Rows are points. The last column is the point's height on a tilted bowl or saddle (a function of degree 2), plus a little noise. Along how many of its main directions does it bend up, bend down or stay straight?

Points (10 x 3):
[[-31   1  23]
 [-53  17  34]
 [ 23  62  48]
 [ 27  80  67]
 [ 16 -59  35]
 [ 18  51  38]
 [ 15 -75  46]
 [-33   0  24]
 [ 10  77  60]
 [-11   7  18]]
Directions: 2 up, 0 down, 0 straight

Points (16 x 4):
[[   4   70  -35  -78]
 [   6    3   23  -33]
 [  -4   65   43  -36]
 [  54  -19   50   -8]
 [  -4   10  -22  -33]
 [  46   60   28  -38]
 [ -28   -5  -11  -24]
 [ -10   41  -70  -21]
 [ -44  -30  -32   -8]
 [ -10   32   25  -32]
 [ -25    0   21  -24]
 [ 118   19  -24   64]
 [-110  -57  -40   79]
 [   3  -39  -26  -39]
 [ -50   42   73   42]
 [  -8  -26  -28  -30]]
Directions: 2 up, 1 down, 0 straight

Points (23 x 5):
[[ 28  -8  46   0 -21]
 [-14 -18 -37  25 -21]
 [-87   2 -75 -21 -52]
 [-16 121 -83  35 -68]
 [-54 -50  43 -22 -41]
 [-30 -25 -24 -18 -29]
 [  5 -18  15  45 -27]
 [ 19  -9  22  -2 -19]
 [ 34 -21  93  14 -27]
 [  0  16  -6  80 -39]
 [ 25  67 -11  59 -47]
 [-48   1 -22 -18 -30]
 [  2 -29 -27  44 -28]
 [ 45 -85  35 -34 -61]
 [-32 -88 -10  55 -71]
 [ 55   3   0  24 -28]
 [ -5   8 -29 -47 -32]
 [-25 -27  31 -21 -26]
 [-82 -45 -10  40 -57]
 [ 39  86  28  18 -61]
 [ 39  10 -23 -65 -46]
 [-56   1 -40  39 -31]
 [-10  25 -46 -55 -40]]
Directions: 0 up, 3 down, 1 straight

Points (44 x 7):
[[  35   -5  -78   26    5   22  -21]
 [  -9  -22   -6   54   17    1   20]
 [  23  -52   37  -25   -2   42    5]
 [ -74   -1   20    3  -41  -59   21]
 [   3    2   -8  -41   18  -69   49]
 [  34   52   34   26   43   62   24]
 [ -24  -48   58   95  -52  -43   89]
 [ -49   19   -9   76  -31  -28   32]
 [  60   54  -13   16   65   78   79]
 [  92   80  -12   56   -3   -4   37]
 [ -19  -12   -7  -48   94  -39   89]
 [   8    2   -1    0    0  -23    2]
 [ -73  -29   47   30   -9   68   42]
 [  33   38   37  -40  -10  -41   19]
 [   9  -16  -31  -22  -69   95   95]
 [ -30    1  -57   53  -49   15   -5]
 [  62  -82  107   24    6   44  -55]
 [  21  -50   19   21  -46   66   52]
 [  39   79  -29   87  -34  -25   55]
 [  43  -35   -2  -28  -19   13   12]
 [  -7   26  -24   27  -67   63   56]
 [ -37    7   41  -54  -14 -109   84]
 [  15  -39  -27   16   33  -30   25]
 [ -44    7  -94   79   39   45   43]
 [ -33   51   53  -46  -28  -47   23]
 [   2  -43   88   16    3   58  -41]
 [  25   -2    5  -49  -46   21   26]
 [  60  -51  -27   36   -6  -16   22]
 [   7  -24   80  -39   79  -23  -36]
 [ -39    3  -57  -12  -70  -11   -8]
 [ -12   19   -2  -30   27   -3   13]
 [ -51    7   61  -25   33   57   -9]
 [ -81   27  -53   19  -30   38   21]
 [  27   -3  -10   57   28   -8   27]
 [   1   26  -41   17  -37   41   11]
 [ -50  -30    5  -56   -4   15   27]
 [   7   25  -10  -23   50   57   53]
 [   2    5   14   43  -11   26   13]
 [  92  -78  -63    6   -2  -51   47]
 [  42   10   -3   51   -3    7   13]
 [  36  -13   31  -17   91  -11   37]
 [   3  -23   11   17   -1   -9    1]
 [   4  -48   21   -5  -33  -27   18]
 [-110  -65   13  -26   68   14   51]]
Directions: 4 up, 1 down, 1 straight

Points (76 x 9):
[[ -34   63    2  -47  -15  -28   24    2   63]
 [  26  -43   10   -4   10  -18    0   10   -1]
 [  17   15   36   25    9  -31    6  -50  -17]
 [ -24   58  -15   -6  -24   48   17   25   29]
 [ -14   53  -18   13   34   21   44  -38   18]
 [   2   16  -29   25   47  -13   10   -7  -21]
 [ -52  -10   49   43   19    4    1  -12   25]
 [  38   15   22  -44   39  -13  -21   46  -41]
 [   3   24  -50    4    6   47   33  -17  -22]
 [ -22   39  -24    9   11  -28  -32  -63   39]
 [  11   45  -26   16  -56  -13   25   23   -1]
 [  38   17  -17  -20    4   55  -32   26   26]
 [ -22  -52   76   75  -17  -17  -41   33  -40]
 [ -56  -37  -12   15   16  -27   28  -20   41]
 [  37  -20   63   49  -57  -11   49  -18  -10]
 [ -25   19   64   45   27  -33  -13   22  -15]
 [ -29  -21    2  -28    0   48   65   72   42]
 [  29    4    2   29  -63  -13  -22  -55  -29]
 [   6  -49  -27  -39  -30   29   48  -32    8]
 [ -52   -1  -24  -32   26   21   -2    8    0]
 [  -5  -49  -54   -5  -11    0   46  -46  -31]
 [ -21   16  -12   48   -7  -14    0  -63   11]
 [ -13   -9  -45  121   15  -12   39    1  -14]
 [  44   15   -3  -16   61   -8   34    9  -30]
 [ -24   18   24  -53    8    2   24   -5   32]
 [  40  -26   -4   13  -16   25   15  -20   -3]
 [  83  -37   39  -27   65   62   -3   11  -33]
 [ -47   23   24   -7   23   54  -17  -25   45]
 [  18   16   47   49  -41   -7   48  -20   -6]
 [  -9   26   -6  -24   -7    9   67    2   45]
 [  35   -6  -17    3    3   14   12   28    1]
 [  53  -43  -17  -20   37  -31  -33   23  -27]
 [  18  -54  -47  -29   13   12   20   -2  -18]
 [ -37   25  -11  -37   36   12  -42   -1   15]
 [ -43   37  -40   36   -7  -26  -61  -26   70]
 [  42   20  -23  -38   53   76   33   16   36]
 [ -42  -29   -9  -15   39  -26   37   47  -18]
 [  30  -33  -35  -61   19  -15  -30   36  -46]
 [  29  -11   -5   12   -4    7  -15  -24   -6]
 [ -30   69   49  -42  -49   59   30  -23   39]
 [  40    7   -2   -8  -26  -19  -22   17    4]
 [   9   81   47   -6    2  -16  -37   13   33]
 [ -18   24   -2  -39   49   57  -11  -21   31]
 [ -29  -24  -23  -32  -12  -54   39   -5   17]
 [  30   27  -39  -11  -13   53  -22   30   18]
 [  37   18  -12  -52   -7    6   10    9    8]
 [  21    7  -66   20  -67  -38  -30  -32  -34]
 [ -20   45  -75   27  -75   19  -57  -24  -43]
 [  44   -7    5    7  -46  -18  -93   43   17]
 [  12  -21  -11  -11   35  -51   48    1   -1]
 [  31    3   58  -37  -35   66  -22  -13  -44]
 [  28  -27   27   10  -26  -19   10   23    8]
 [ -45  -14   19   -7   57  -37   -5  -11   10]
 [  36  -13    4  -14    4   25   19   -1    4]
 [ -55    2   38   67    1  -35    8   60    3]
 [   7   14  -28    3   25  -50  -30  -33    3]
 [  14   33  -30   17   -7    5   36   33    6]
 [  19  -48   44  -12  -11   24  -66  -22  -19]
 [  -8  -54    3  -12  -50    7   38    2   20]
 [  11   14   61  -19   12    9   27  -22  -12]
 [  -1  -47  -22  -17   73   70   19  -20   11]
 [ -34   26   16    5   31   11   22   18   26]
 [  38   11   11  -38   23  -53   -2  -33  -19]
 [ -25  -21  -12   -7  -23  -40  -47    6   -3]
 [ -41  -55  -43  -90   53  -35  -12   10  -71]
 [  50   29   42   -4  -14   35   45   14   33]
 [  78  -16   -6   84  -10  -21   13   10   32]
 [ -14   27   88  -19  -42   11  -68   35 -121]
 [   2   30   -9   16   55   24   -4  -24    0]
 [ -28   16   14   31  -49   18  -43  -25   -7]
 [  -9   13  -86   31  -45  -16  -22   16  -75]
 [  32   12   22   14  -21   28   -5    4   -6]
 [ -49   55  -51   46  -38   -7   18    8  -21]
 [  20   38  -22    3   -5  -15  -14  -55   -9]
 [  47   -5  -15   19  -15    3  -67    8   34]
 [   5  -17  -17  -45   -3  -16  -21   41  -37]]
Directions: 4 up, 3 down, 1 straight

Points (70 x 9):
[[   2  -25  -19   31   29  -57   31   15   30]
 [ -27   -5   16    6  -13   21   50   16   24]
 [ -42  -46   84    9   -3   -8   77  -40   55]
 [  47  -46   42   35  -53   10   32  -65   40]
 [ -15   -2   34   79   -3  -30  -45   10   39]
 [  32   11  -50   14   30    8  -75   -6   34]
 [  10   17  -21  -15   52   52    7    4   25]
 [ -14   48   13   45   48  -56  -12   63   40]
 [ -33  -15   40  -58   17  -44   65   10   53]
 [ -38    5   -2   68   45    0    0  -19   37]
 [   4   -3  -30    0   -1   31   43   13   20]
 [  70   26   -5   37  -56    7  -21    8   45]
 [ -35  -60   -8   -2   -7  -48   31   19   33]
 [  39   50  -26   18    6   48  -13   -6   26]
 [  -7  -28   -4    8    3   20   53  -64   15]
 [  58    3  -44   38   14  -31  -99   53   57]
 [ -49   11   48   39   -9   -8   -8   69   35]
 [ -45    4   25  -37   23  -35   25    9   35]
 [  45  -25  -56  -65   51   -6   -2   29   50]
 [ -15   17   -5   40   10  -29   32   36   23]
 [ -11   26  -19  -28    3   11  -20   94   21]
 [ -37  -31   10   21  -45   20   -8   32   31]
 [  83   -1  -44    0  -48    2  -15  -15   48]
 [ -14  -24  -32  -52    9   41   41    6   31]
 [ -68    8   27    3   -7  -16   48  -48   39]
 [  -2  -11    8   31   41 -107  -20  -19   52]
 [  -1  -18  -79  -65  -85  107  -36   -2  101]
 [ -20   17   21   -2  -35   38    2   -6   22]
 [ -18   43    3   22   15   28    3  -41   20]
 [ -97   36    2   41   23  -62   71   34  102]
 [ -11  -52  -23  -30   21   15  -20  -21   17]
 [   6   56   38  -10  -75  -27  -20    4   51]
 [   8   15  -49   19   -6  -87  -22   88   42]
 [ -24   14   11    2   50   -2  -70   -7   37]
 [ -49   49   27  -18   13  -29   18   70   45]
 [ -11  -29   22  -35   34   58   -7    3   26]
 [  -7  -23  -29   21   36  -17  -16  -12   17]
 [ -29   17   -2  -20   74   20  -55   11   45]
 [   4  -12  -63  -15  -19  -55    7  -43   22]
 [  21  -49   -9   40  -55    8  -16   33   37]
 [  72   12  -42   18   47  -89  -58   16   71]
 [  51  -12  -19  -37  -12   51  -11   32   29]
 [ -44   10   62   -3  -30  -56  -40  -10   49]
 [ -47  -28  -33   32   22    9  -19    0   26]
 [ -60   -2  -12   15    3    8  -24    5   27]
 [  16   23  -19   38    6  -38  -57  -89   33]
 [  19   11   -8   13   55   25   -3  -57   22]
 [  11   25    7  -41    9  -33   -7  -23   16]
 [ -53  -15 -121   33   25   73   -8  -53   66]
 [  82   -6    0  -21  -21   34   54   13   51]
 [ -12   53   -3  -47   19   13  -51   -9   34]
 [ -28  -57   23   17    1  -19    0   45   25]
 [ -56   14   33   -9    7    3    6   14   31]
 [ -24   -1   37  -14  -35   27   36   28   30]
 [  21   19   12   17  -42    5   60  -30   30]
 [ -68   13    6  -12  -39   17  -24  -17   40]
 [  -7   53  -22  110  -54   53   45    0   91]
 [  16   33  -24  -45   39  -50   33    6   39]
 [   9   24   13  -56   47    6  -25   22   30]
 [ -19  -15  -62   28    5   25    1  -23   20]
 [   4  -75  -24    6   79    5   14   16   52]
 [  51  -72   18   30  -35   25   23  -53   41]
 [   6  -53   -6  -53  -67   20  -81  -37   59]
 [  26  -79   -5  -17   42  -35    5    0   39]
 [  -2    3  -42   24    7  -75   32   -7   34]
 [  27   50   18   13  -20  -12   21   44   21]
 [  23   41  -35   27  -55   24   68  -97   51]
 [   4  -39  -49   37  -36   16   22   16   33]
 [ -26    2   34   -7  -61   55   35  -29   41]
 [ -31   34  -44  -11  -17   -5  -23   11   25]]
Directions: 7 up, 0 down, 1 straight

Points (67 x 9):
[[   2  -39   94  -33   23  -17   13  -43   -8]
 [ -30   43  -16  -26  -49   29  -23   49  -35]
 [ -24   44   14  -16  -32    2  -18  -28  -17]
 [  58  -29  -15   30    2  -12  -25    6  -27]
 [  -2  -29  -27  -65  -33    0   29  -58  -23]
 [ -50   -5  -75  -33   24    3   41    7   -8]
 [  64  -86  -26    6   13  -53   64   16  -56]
 [ -20  -60  -11   26   13  -32  -23   55  -32]
 [  15   79   11    0  -34  121  -13    8  -80]
 [  15  -35  -20   37   -5   14    2  -31   -3]
 [  -7   24    5   19  -21   11   31   48  -30]
 [  34  -22   14   -9    1  -98   57   25  -87]
 [ -36  -94  -16  -40   40  -39  -42  -38  -36]
 [ -28  -43  -40  -58   49   14  -41   30  -22]
 [ -79   12   -6   27   33   17   23  -17  -67]
 [ -31    1   35   63  -25    7   -8  -57  -30]
 [  -9  -23  -28   10    4   37    0  -31   -8]
 [ -21    0   22  -11   12   26   -3  -16  -16]
 [ -60    4  -22    6   -2  -22   63    5  -44]
 [   5   54  -31  -39    5  -17  -36   22  -15]
 [ -26   -2  -21  -44  -61   25   23  -39  -30]
 [   8   20   66  -38  -44   46   39  -39  -40]
 [   0    9  -26  -37   75  -59   14   63  -71]
 [   6   58  -32   34    6   -8   29   19  -11]
 [   2  -44   61    2    1   26  -63  -28  -17]
 [  32    2   16   68   67    8   20  -31  -46]
 [ -41  -13   -7   -1    7   62   25   43  -44]
 [  15   -7   30    8  -44  -33   41  -67  -47]
 [  10   48   29   34   76    8  -49   38  -61]
 [ -55   15  -17   35   47   13  -33   -3  -52]
 [ -43    4  -12   55   -5   38   24  -33  -27]
 [ -26    2  -40   28  -61   -2  -28   13  -17]
 [ -48  -13   73   63   14   24   41    3  -42]
 [  16   22   60   -6  -18   19  -20   20  -12]
 [ -11  -37  -11   14  -41   32    0  -64  -25]
 [ -67  -22  -59  -58   21   -3   56   43  -37]
 [  11  -40  -45  -27   16   62    8   36  -25]
 [  33   12  -44   30  -42   33   23   31  -20]
 [  23  -61  -27   -5   66  -55  -48  -38  -54]
 [  19  -66   25   34   19   21   -6 -108  -49]
 [ -37   18  -57  -71   21  -50  -81   56  -51]
 [  53  -22   20   24  -77  -18   61   44  -99]
 [ -19   37  -35  -13    7   36  -16  -23  -12]
 [  18  -20  -11   72  -39   -1    7   -9   -8]
 [ -34   49  -48   51   23  -31  -18  -35  -18]
 [ -24   11   34   24   -7    7  -25   21  -21]
 [ -10   -2  -64  -34  -46  -13   45   36  -15]
 [   0   85  -34   10    0    0  -26   -1   -5]
 [  37   90  -71   88   64    3  -28   36  -52]
 [  35   57   18  -43  -37   32  -18   27  -34]
 [ -53    1   17   13    2  -31  -63   56  -63]
 [   1   -8   87  -32   24   -5   64    5  -17]
 [ -30  -60   54  -26   64  -69  -19  -15  -56]
 [ -11    0   44  -34  -55   41   65  -67  -65]
 [   9  -16  -30   21   34  -40   -9   31  -23]
 [  67  -19   -3  -31   21    5   17  -25  -47]
 [  54  -37  -18  -33  -36    7   38   -1  -46]
 [ -90  -12   28  -21  -28  -45    1   34  -94]
 [ -49  -34  100  -24  -33  -33   -7  -38  -44]
 [  17  -16  -90  -27  -13   34  -11  -19   16]
 [  44   86   28  -19  -31   12   -3   45  -39]
 [  34   65  -28  100    0   39   23   49  -29]
 [  21    7  -15   18   39  -56    7    7  -36]
 [  47   38  -19   31   -6  -37  -23  -21  -22]
 [ -41  -13   68   36  -23   86  -67   -3  -61]
 [  40   -9   30   54   30  -34  -11  -15  -28]
 [ -21    0    7  -55  -37  -32   57  -16  -42]]
Directions: 1 up, 5 down, 2 straight

Points (67 x 9):
[[ -35  -11   87  -77  -31  -44  -20  -16  -19]
 [  -1   59   28   -5   58   64   70   87  -42]
 [ -54   27  -59   16   28  -13  -11 -105  -49]
 [ -14    4  -38  -12   38  -53   -2   20   -3]
 [  49   75  117   -6  -74  -44   21   11  -57]
 [  -1   30  -15  -36  -28   39   54  -35  -32]
 [   5  -36  -29   18    1  -19   -6  -36  -12]
 [   2   33   33  -63   34   42  -94  -46  -46]
 [  46  -53   22  -30  -23  -34   -1   11  -21]
 [   3   19  -21    7  -17   -9  -20    6  -17]
 [ -27   60   69   39  -25  -23  -10  -28   -8]
 [ -44  -67    0  -26    4   64    1  -44  -21]
 [  43   -1    7   43   26   49   16   27  -19]
 [ -77    7  -23   33   58   14  -39    1  -28]
 [  28   46   19   36    4  -73 -108  -14  -64]
 [  26   14  -61  -32   18  -44  100  -56  -34]
 [   5   16   34   50   40  -15   13  -30   -2]
 [ -39   -9   54    8   34   24   36   37  -13]
 [ -93   76   67   11   88   17   28  -41  -52]
 [   5  -41  -11    4  -14  -12  -56  -24  -24]
 [ -10  -12    0   58  -48    1   15   46  -19]
 [  72   23   -6   61   -7   14    0  -22  -19]
 [  17   24  -43   -2   22    8  -43   50  -30]
 [  29   70   40   -4  -16    1   -8  -10  -13]
 [ -12  -62   83   49  -35  -64   -5  -14   -3]
 [ -17  -21    1   10  -38   33   13  -16  -21]
 [  15   58  -15  -21  -93  -27   70   86  -75]
 [  20  -81   23  -24  -29  -27    5   -8  -20]
 [  44  -65  -49   55  -55  -12    7  -51  -74]
 [ -21  -35  -72  -35   -5  -21  -36  -49  -38]
 [ -49  -22  -18    0   28   53   25  -55  -25]
 [ -21   49    9    8   72  -64  -14  -36  -12]
 [ -31   34  -70   35   -2   13    8    1  -32]
 [  37 -110   50  -21  -68  -43   37    5  -65]
 [ -45   21   65   22   83   53 -100  -37  -93]
 [  18  -41   -9  -18  -47  -23   -1   18  -32]
 [  65  -71  -68  -58    5   22    1    2  -32]
 [ -68   22  -22    8   45  -36  -56   10  -28]
 [  32  -38   -1  -52  -75  -41   27   13  -58]
 [ -33   24   31    2  -52    2   55  -44  -19]
 [ -50   18    1   28  -15   -2   12   46   -7]
 [  -3   53  -51    5   27  -61  -61  -75  -59]
 [  37    9   33  -24   57  -40   -4   -1    1]
 [ -51   39 -110  -40  -14  -22  -32   63  -97]
 [  39   75  -11  -40   32   24   13   33   -9]
 [ -22    7   -1   63   11   45  -21   -9  -26]
 [  59  -29  -21  -69  -79   59   76  -40  -89]
 [-111  -40   30   65   50  -77  -69  -51   39]
 [  51   50  -31    1  -57  -22  -93   30  -72]
 [  12  -32  -71    2  -17   13    7  -20  -38]
 [ -19   99  -13  -30  -65  -10  -83   50  -92]
 [ -62   27  -31  -15   97   23   28   -6  -38]
 [ -40    8   21   -5   39   16   81   15   -6]
 [  18  -15  -22    5  -17   71   12   -7  -32]
 [  37   60    6   16  -38    3  -42   44  -28]
 [ -66  -16  -17   22   67  -29  -18   70  -15]
 [   1    1  -53   69   40   43  -16  -21  -46]
 [  -4  -82  -23    3   76   26  -66  -27  -43]
 [  20  -66  -55   12  -22  -11   19   -8  -34]
 [ -38  -37  -61   47   61  -42   -4    3   -2]
 [  -3   42    2  -64   74  -79  -32    5  -30]
 [ -46   12  -33  -41   39   52  -81  -25  -54]
 [  -1    5   54   -6  -39   37  -28   -5  -24]
 [ -50   35  -30   51   40  -50  -30  -68  -23]
 [   2   -1  -49   -8  -80   16  -14   26  -62]
 [  -2   19  -33   63  -56   30  -47   85  -56]
 [  -5   17   56   30    4   80  -24  -17  -37]]
Directions: 1 up, 5 down, 2 straight

Points (70 x 9):
[[ -56   52   20  -27   29  -52   19    6    5]
 [  13   20  -18  -59  -53   -8   65    6   17]
 [ -25  -49  -26  -10  -13   -2   61   47  -11]
 [ -44  -17  -60   34  -30    5  -16   33  -33]
 [  18  -24  -69   -9  -52   56   22   23  -46]
 [  10  -39   26   10  -45  -26    3   39  -29]
 [ -30  -26   -3    3   30   -5   32 -121  -84]
 [  33  -13    8  -37  -25  -18  -85   12  -31]
 [   5  -28  -18   49  -56  -20    1   21  -27]
 [  38  -12  -60    9   93    3  -11  -16  -49]
 [   1   -5    2   11   13   38  -16   16   -4]
 [ -65   17   83   28  -51   23   15   45  -67]
 [  10  -71  -30   -2   12  -40  -23  -18  -49]
 [  39    5   -5  -28 -100   11  -39   33  -64]
 [ -41   14   69   20    1   13   19  -67  -48]
 [ -37    1   19   30   71   12  -91  -72  -85]
 [  20  -25  -20    6   47   17   20   77  -24]
 [ -48    5  -24   -7   39  -36  -16   25  -15]
 [  22  -64   56   19   44   38   12  -28  -38]
 [  37   42  -21  -31  -30   -1   31   19    9]
 [   3   20  -70  -32   45   23  -50   22  -23]
 [ -24   61   81  -45   10  -60  -18    1  -35]
 [  13   63   53   11   53  -29   -4  -80  -59]
 [  65  -46  -35  -30   22  -39   94   -9  -24]
 [  -2    7   64  -10  -17   10   12   69  -21]
 [ -34  -44    8   36   18  -15   -8  -14  -18]
 [  37  -49   31   59  -31  -43   30   56  -39]
 [  66   62   -3    9  -19  -48   63   -5  -27]
 [ -45    9   -5   -6   32  -20   30  -13    7]
 [ -58   -6  -18   16   60  -44  -12   25  -35]
 [ -19    4    7   -5   37   -3  -17   55  -18]
 [ -50    6   -3  -80   17    2   27   19    5]
 [  44    1  -11  -52   44    5   74  -28   -4]
 [ -11  -52  -84  -25   70   42  -40   18 -106]
 [  14   17   41   26   79   28   52   49  -26]
 [  -2    6   24   77   98    6   67    4  -45]
 [  10  -22   62   -3   28  -44  -16   -6  -26]
 [ -24  -34  -15   -1 -107  -33  -20   45  -93]
 [ -12  -48   -5   36   61  -87  -55   34  -86]
 [  11   24   71    2  -29  -19  -10  -25  -29]
 [ -69   40   19   -6  -10  -48   -4   -5   -1]
 [ -81    9   54  110   51   -1    3  -51  -72]
 [ -51  -13   38    0    7   20  -50    7  -43]
 [   1   -6  -60  -38  -35   -1   32  -37  -18]
 [ -41  -48  -35   90   -6  -75  -52  -18  -38]
 [  16  -30   49    1   14   -4   27  -71  -32]
 [ -30   62   17   11  -28   55  -18  -59  -71]
 [  50   -5   10  -18  -28   24   84    0   14]
 [ -67   13  -23  -50   31   45    0  -65  -67]
 [ -27   15  -19  -50  -47  -14  -38  -38  -14]
 [ -10   69   20   13   61   52    9   14  -46]
 [ -56   -2  -32   44   58  -11    8  -34  -25]
 [  26   -2   52    5  -23  -35   74   29    7]
 [ -34   36   38  100  -11  -64  -78   17  -87]
 [  -3  -22   16   47  -68  -38   28  -16  -23]
 [ -29   53   16  -36  -22   54   -1   15  -14]
 [ -18  -10  -30  -70   33    8   54   -7   -5]
 [ -22   -5   18  -83   42   20  -29   18  -25]
 [   3   12  -29  -22    2   47  -25   61  -15]
 [ -42    0   23   -2   53   -7  -61  -38  -46]
 [-106   53   36   15  -38  -21   33   70  -61]
 [ -58    0   57  -17   -3  -44   38   28   -9]
 [  26   49  -59   -1    0  -23   53  -70  -30]
 [  -7   34    5   15   22    6  -16   55  -16]
 [  23   70   -7  -27    0  -24   23  -36    4]
 [ -39  -11   27  -31    6    5  -42   55  -40]
 [  -3   47  -18   49   -1   16   20    1  -15]
 [  26  -16  -41  -51   38  -11  -51  -26  -26]
 [ -21   54   58   -4  -31   42  -29   -9  -49]
 [ -18   -8  -26   30   12   21    6    1   -4]]
Directions: 0 up, 5 down, 3 straight

Points (75 x 9):
[[  25    2    2   11   54   29   27   19   34]
 [  -9  -25  -62   85    4  -11  -43   39    2]
 [ -28  -76  -39   79   61   34    4    8   29]
 [ -69   -2  -15  -27   84  -28  -49  -35   14]
 [  19   44   59   91  -10  -15   45  -30   90]
 [  -3  106   27   18  -20   -6   36  -32   14]
 [  -5   65  -14  -29    6   37   16  -65   -6]
 [  85   11  -16   15  -44   36  -42  -45   27]
 [   7   -4   14  -22  -22   25  -20  -18   10]
 [  47   -2  -59  -30    0   -8   14  -49    7]
 [  66   -7   41   19   11    3   84   75   68]
 [  13   35   -3   74  -31  -32   43   -5   79]
 [ -26  -54  -30  -15   36  -35  -39   20   -5]
 [ -56  -11   10   15  -15   -4  -24   39   17]
 [ -24  -24   42   41   16   35  -19  -88  -11]
 [  71   66  -44  -56  -13   31  -55  -48   23]
 [ -19    4   10  -20  -19   76   -3   49   22]
 [   6   49   -1   -2   24   34   37   39   33]
 [ -36   27  -18   37   -3    9  -39   48   13]
 [ -33    9   61    1    4   53   63   40   82]
 [  27  -32   70  -61   52   12   20   51   -5]
 [ -14  -36    7   53  -24   21    7  -16   15]
 [  55    2   10  -13   -7   15   16   14   12]
 [ -57   39   -9   51  -34  -41   -8  -18   34]
 [   6  -64   69    1  -17  -32   -7  -36  -23]
 [ -34  -24   52  -59  -64    3   54   34   76]
 [  -2  -35  -26   56   44   76   -9    4   52]
 [  11    1  -18   -8   38  -41  -27   40   -5]
 [  51  -23  -64  -16   54  -10  -24   13   -9]
 [   1  -15   11  -32   21   52   15  -19   33]
 [   6   59   32    2   57   22   12   21   15]
 [  13  -18    7   32  -21  -23   -2  -71  -10]
 [ -77   41   51  -19    0   -8   63   45   94]
 [  49    1   21  -12   32  -34   60   -6   28]
 [  -7   20   16  -51  -92    0   41  -17   28]
 [ -71   -1   40   -4  -15   26  121  -13  121]
 [  -2  -13   19   33   51   61  -72   13   -6]
 [  26   75   62   40   18   25   47  -95   -4]
 [ -89  -71  -19   44  -65    1   -4  -14   -9]
 [ -32  -10   31   12   36    4   70   74   76]
 [  41   -8  -14  -10   21  -50   11  -82   -4]
 [  51   15  -11   15  -47   33  -74   47    2]
 [ -13    3  -72   -8  -16  -30  -27   18    2]
 [  15  -61   17   -4   50   15   65   27   40]
 [  85   60   15   31  -50   14   -6   47   47]
 [  38  -10   53  -23   49   30  -16   43  -24]
 [   9  -32  -66  -28   41    0   -1  -17    6]
 [  38   72  -26  -12 -101   83   26  -48    4]
 [-115   25   15  -53   -6   -9  -63   88   48]
 [  -1   34  -24   -3   28   55  -44  -15   16]
 [  27  -18   19    4    5   54   49  -24   45]
 [ -61  -10   53   26    7   60    6   62   45]
 [  31   -5    0  -27   18   38  -15   23    3]
 [ -22   25  -22    8  -29  -14   23  -13   22]
 [  -6   -1   26  -47  -34   18   63  -32   35]
 [ -11   44  -12   39  -21   40    7  -22   35]
 [ -25   68  -56  -30  -35  -13   -4   58    4]
 [ -54   -8   36   19  -57   -5  -57   71    4]
 [  -9    8   66    3   54    2    7   -7    7]
 [  46   30    6   27   52  -48  -59   55   -4]
 [  83   42  -53   53   45  -18  -19   15   66]
 [  48   42  -88   50  -17   29  -69  -20   57]
 [  71   54  -47   -7  -33   30  -53   64    6]
 [   2    5   10  -56   -9  -68   13    0   37]
 [  13  -30    9   42   13  -58   93  -29   60]
 [ -18   30  -23  -12   -7   36   40   10   29]
 [  10   14  -45   20   20  -22   48   57   24]
 [  79   54   38  -25   70   11   27   20   -6]
 [  18    8   22  -15   49  -55   23   51   16]
 [  58   85   12   16    6  -35  -59   17   16]
 [ -81  -33    1    5   30  -75  -25   21   36]
 [ -17   23    4   47   30  -23    1   45   43]
 [   3   34   37    4    7  -40   69   30   68]
 [  55   14  -32  -86   72    8  -15    2   -8]
 [ -28   23    3   75  -76  -52  -23  -12   33]]
Directions: 3 up, 3 down, 2 straight
